Each row is a point. The points of each table are mixes of a few directions, plus a little noise. How many directions does each table use, and how many do they share? Where both have some left over, give the other angles between the two spaces (their principal angles), to ten degrees, smallest first.

First, 6 rows:
[[ 0.16 -0.03 -0.02]
 [-0.87  0.15 -0.19]
 [ 0.58 -0.04  0.68]
 [-0.33  0.04 -0.20]
 [ 0.81 -0.17 -0.13]
 [-0.35  0.05 -0.14]]
Second:
[[ 0.18 -0.44  0.82]
 [-0.13  0.26 -0.53]
 [ 0.16  0.48 -0.32]
 [-0.20 -0.32  0.04]]
Directions: first 2, second 2, shared 1; angles 70

First:
[[ 0.32  0.29  0.11  0.15  0.17 -0.54  0.04 -0.42  0.04]
 [ 0.05  0.33 -0.18  0.16  0.66  0.09  0.41 -0.54 -0.38]
 [ 0.08  0.21 -0.09  0.05  0.39 -0.07  0.19 -0.24 -0.22]
 [-0.43 -0.80 -0.17  0.06 -1.18  1.28 -0.59  0.55 -0.05]
 [ 0.38  0.34  0.13  0.07  0.17 -0.78 -0.03 -0.34  0.02]
 [ 0.14  0.33  0.22  0.15  0.51 -0.45  0.47 -0.46  0.46]
 [-0.41 -0.27 -0.15 -0.54  0.03  0.27 -0.10  0.97 -0.19]
 [-0.09 -0.28  0.16  0.12 -0.53  0.28 -0.14  0.09  0.48]
 [-0.02 -0.12 -0.05 -0.21 -0.21 -0.07 -0.27  0.40 -0.16]]
Second:
[[-0.01  0.00  0.00  0.00  0.02  0.01  0.02  0.00  0.02]
 [ 0.54  0.01 -0.14 -0.03 -0.73 -0.61 -1.00  0.07 -0.85]
 [ 0.17  0.00 -0.05 -0.01 -0.23 -0.19 -0.31  0.02 -0.27]
 [ 0.25  0.01 -0.07 -0.01 -0.34 -0.28 -0.47  0.03 -0.39]
 [-0.42 -0.01  0.11  0.02  0.57  0.47  0.77 -0.05  0.66]
 [ 0.32  0.01 -0.09 -0.02 -0.44 -0.37 -0.60  0.04 -0.51]
 [-0.32 -0.01  0.09  0.02  0.43  0.36  0.59 -0.04  0.50]
 [-0.53 -0.01  0.14  0.03  0.72  0.60  0.99 -0.07  0.84]]
Directions: first 4, second 1, shared 1

First:
[[ 0.78 -0.31  0.43 -0.81  0.36 -0.73  0.02  0.55  0.59  0.10 -1.25  0.65
  -0.17  0.65]
 [-0.49  0.20 -0.27  0.50 -0.23  0.46 -0.01 -0.34 -0.38 -0.07  0.78 -0.41
   0.11 -0.40]
 [-0.72  0.29 -0.40  0.75 -0.33  0.68 -0.01 -0.50 -0.54 -0.10  1.15 -0.60
   0.16 -0.59]
 [ 0.19 -0.08  0.10 -0.19  0.09 -0.18 -0.01  0.13  0.14  0.02 -0.30  0.16
  -0.04  0.15]
 [-0.52  0.21 -0.29  0.54 -0.23  0.49  0.00 -0.36 -0.40 -0.06  0.83 -0.44
   0.12 -0.43]
 [ 0.37 -0.15  0.20 -0.38  0.17 -0.35  0.01  0.25  0.27  0.05 -0.59  0.30
  -0.08  0.30]
 [ 0.12 -0.05  0.07 -0.13  0.05 -0.12  0.00  0.09  0.10  0.02 -0.20  0.10
  -0.03  0.11]
 [ 0.28 -0.11  0.15 -0.28  0.13 -0.26  0.00  0.18  0.20  0.04 -0.43  0.23
  -0.06  0.22]]
Second (8 x 14):
[[-0.08 -0.59 -0.59 -0.15  0.04 -0.19  0.53 -0.28 -0.06 -0.29  0.48  0.14
  -0.13 -0.55]
 [-0.54 -0.06 -0.76  0.20 -0.70 -0.15  0.16 -0.12  0.51 -0.16 -0.22  0.44
  -0.32 -0.22]
 [ 0.99  0.47  1.63  0.03  0.77  0.27 -0.69  0.35 -0.49  0.55 -0.70 -0.57
   0.74  0.83]
 [ 0.09 -0.06 -0.04  0.13 -0.10 -0.29  0.00  0.25  0.08 -0.04 -0.38 -0.20
   0.01  0.18]
 [ 0.00  0.02  0.06  0.06 -0.10  0.26 -0.07 -0.28  0.11  0.11 -0.19  0.35
   0.10 -0.12]
 [ 0.21 -0.65 -0.31 -0.05  0.09 -0.26  0.44 -0.21 -0.08 -0.19  0.03  0.03
   0.10 -0.37]
 [-0.36  0.79  0.20 -0.10  0.07  0.04 -0.40  0.58 -0.10  0.03  0.53 -0.49
  -0.36  0.53]
 [-0.31  0.13 -0.19 -0.11 -0.07  0.30  0.01 -0.27  0.05 -0.03  0.46  0.31
  -0.18 -0.26]]
Directions: first 1, second 4, shared 0; angles 50

First, 11 rows:
[[-0.16 -0.62 -0.12 -0.45  0.21 -0.35 -0.22 -0.39 -0.12  0.68 -0.41 -0.49
   0.29 -0.44 -0.03 -0.78 -0.44 -0.10 -0.27 -0.29  0.91 -0.05 -0.41 -0.69]
 [ 0.64  0.78  0.00  0.66 -0.30  0.53 -0.17  0.70 -0.04 -0.74  0.56  0.24
  -0.64  0.66  0.36  0.69  0.23  0.18  0.39  0.28 -0.89 -0.27  0.30  0.88]
 [ 0.15  0.75  0.17  0.54 -0.26  0.41  0.30  0.46  0.15 -0.83  0.49  0.63
  -0.32  0.52 -0.01  0.96  0.56  0.11  0.33  0.37 -1.13  0.08  0.52  0.83]
 [-0.34 -0.54 -0.04 -0.43  0.20 -0.34  0.01 -0.44 -0.02  0.54 -0.38 -0.26
   0.37 -0.42 -0.17 -0.56 -0.24 -0.11 -0.26 -0.21  0.69  0.10 -0.26 -0.60]
 [-0.37 -0.18  0.07 -0.20  0.08 -0.16  0.25 -0.26  0.10  0.10 -0.15  0.13
   0.28 -0.20 -0.25 -0.02  0.11 -0.07 -0.11 -0.01  0.09  0.22  0.04 -0.22]
 [-0.84  0.31  0.39  0.04 -0.06  0.00  1.05 -0.22  0.44 -0.60  0.12  1.04
   0.41  0.04 -0.70  0.98  0.90 -0.07  0.06  0.35 -0.98  0.70  0.67  0.32]
 [ 0.49 -0.06 -0.19  0.06  0.00  0.06 -0.53  0.20 -0.22  0.20  0.01 -0.48
  -0.28  0.06  0.38 -0.40 -0.41  0.05  0.01 -0.14  0.38 -0.38 -0.29 -0.05]
 [-0.43 -0.40  0.03 -0.36  0.17 -0.29  0.18 -0.41  0.06  0.36 -0.30 -0.04
   0.39 -0.36 -0.26 -0.30 -0.06 -0.10 -0.21 -0.13  0.42  0.20 -0.11 -0.46]
 [-0.24 -0.10  0.06 -0.12  0.05 -0.10  0.18 -0.16  0.06  0.05 -0.08  0.11
   0.17 -0.12 -0.17  0.01  0.09 -0.04 -0.07  0.00  0.02  0.15  0.04 -0.11]
 [ 0.59 -0.09 -0.24  0.05  0.00  0.06 -0.65  0.21 -0.27  0.28 -0.01 -0.61
  -0.33  0.06  0.46 -0.52 -0.52  0.06  0.01 -0.19  0.50 -0.45 -0.38 -0.09]
 [ 0.49  0.16 -0.12  0.20 -0.09  0.18 -0.40  0.30 -0.15 -0.05  0.15 -0.26
  -0.35  0.20  0.35 -0.08 -0.21  0.08  0.11 -0.02  0.02 -0.32 -0.12  0.19]]
Second:
[[-0.20  0.30 -0.28  0.16  0.13 -0.21 -0.03 -0.20  0.41  0.00  0.66  0.03
   0.27  0.18 -0.08  0.37  0.08 -0.19  0.01 -0.02  0.12  0.04  0.09  0.14]
 [ 0.05 -0.03  0.05 -0.03 -0.04  0.03  0.02  0.03 -0.04  0.00 -0.09 -0.01
  -0.06 -0.05  0.01 -0.07 -0.01  0.01  0.00  0.00 -0.01 -0.02  0.00 -0.01]
 [ 0.51 -0.72  0.77 -0.42 -0.35  0.57  0.08  0.49 -1.03  0.02 -1.72 -0.08
  -0.73 -0.51  0.14 -1.05 -0.21  0.51 -0.02  0.06 -0.34 -0.10 -0.29 -0.39]
 [ 0.42 -0.59  0.64 -0.35 -0.29  0.49  0.06  0.43 -0.87  0.01 -1.44 -0.08
  -0.61 -0.42  0.13 -0.87 -0.18  0.42 -0.01  0.05 -0.26 -0.07 -0.25 -0.29]
 [-0.12  0.17 -0.20  0.11  0.11 -0.16 -0.02 -0.14  0.27  0.01  0.44  0.01
   0.18  0.12 -0.03  0.28  0.07 -0.15  0.00  0.00  0.08  0.06  0.07  0.08]
 [-0.58  0.82 -0.89  0.47  0.39 -0.65 -0.07 -0.59  1.17 -0.02  1.94  0.09
   0.81  0.57 -0.17  1.18  0.25 -0.59  0.02 -0.06  0.39  0.12  0.33  0.42]
 [ 0.01  0.02  0.03  0.00  0.00  0.01  0.00 -0.01  0.01  0.01 -0.01  0.01
  -0.01 -0.02  0.00  0.00  0.01 -0.02  0.01 -0.01  0.00  0.02  0.03  0.01]
 [-0.24  0.37 -0.38  0.21  0.19 -0.29 -0.03 -0.26  0.52  0.01  0.89  0.05
   0.36  0.24 -0.06  0.56  0.11 -0.26  0.02 -0.02  0.16  0.06  0.14  0.19]
 [ 0.20 -0.29  0.29 -0.16 -0.13  0.24  0.02  0.20 -0.40  0.00 -0.67 -0.05
  -0.28 -0.20  0.09 -0.39 -0.11  0.19 -0.01  0.01 -0.13 -0.04 -0.10 -0.13]]
Directions: first 2, second 1, shared 0; angles 70
